Rows are points. To make a cloud, some directions were put in groups of two or more. Within a group, all points are equally far from the middle, so they leave a hole (a ring in 2 directions, a hollow ball in 3). The other directions are filled evenly. Then the cloud was stretched, turned, moved and blurred a little. Count the holes, and give their numbers of directions, smallest first.

Cloud:
-0.65	+0.15	-0.25
-0.44	+0.34	-0.11
+0.21	+0.22	-0.19
-0.51	+0.20	-0.30
-0.14	+0.16	+0.02
-0.56	-0.53	+0.15
-0.56	-0.33	-0.30
+0.41	-0.37	-0.14
+0.20	+0.63	+0.28
+0.12	-0.22	+0.02
-0.97	-0.09	-0.11
+0.17	+0.27	-0.04
+0.11	+0.38	-0.36
-0.14	-0.51	+0.49
-0.32	+0.35	-0.71
-0.17	+0.17	+0.28
-0.72	+0.16	-0.08
-0.60	+0.45	+0.19
+0.21	+0.25	+0.00
-0.29	-0.21	-0.58
+0.00	+0.59	+0.08
-0.68	+0.39	+0.24
Holes: 0

Cloud:
+0.44	-0.79	-0.01	+0.31
+0.20	-0.36	-0.39	-0.14
+0.07	-0.69	-0.28	+0.36
+0.20	+0.06	-0.15	-0.31
+0.50	-0.29	+0.41	+0.40
+0.21	-0.49	+0.20	+0.33
-0.28	-0.48	+0.02	+0.68
+0.19	+0.34	+0.00	+0.19
+0.71	-0.44	+0.14	+0.37
+0.12	+0.23	+0.09	+0.27
-0.38	+0.06	+0.44	+0.01
+0.42	-0.52	+0.57	-0.49
-0.58	-0.34	+0.47	-0.08
+0.14	-0.34	-0.36	+0.35
-0.09	-0.25	+0.90	+0.07
+0.12	+0.24	-0.40	-0.13
+0.28	-0.10	-0.07	+0.50
-0.01	+0.04	+0.15	+0.03
+0.13	-0.18	-0.01	-0.03
-0.18	-0.08	+0.46	+0.44
-0.60	+0.09	-0.12	-0.09
+0.49	-0.16	+0.14	-0.27
+0.21	+0.21	-0.47	+0.78
+0.34	+0.11	+0.02	+0.78
-0.22	+0.05	+0.47	-0.10
-0.54	-0.31	+0.02	+0.11
+0.02	-0.30	-0.14	-0.34
+0.22	+0.33	+0.18	+0.89
+0.64	-0.14	-0.53	+0.54
+0.75	-0.57	+0.37	+0.07
+0.80	-0.42	-0.15	+0.31
+0.38	+0.13	+0.05	+0.58
Holes: 0
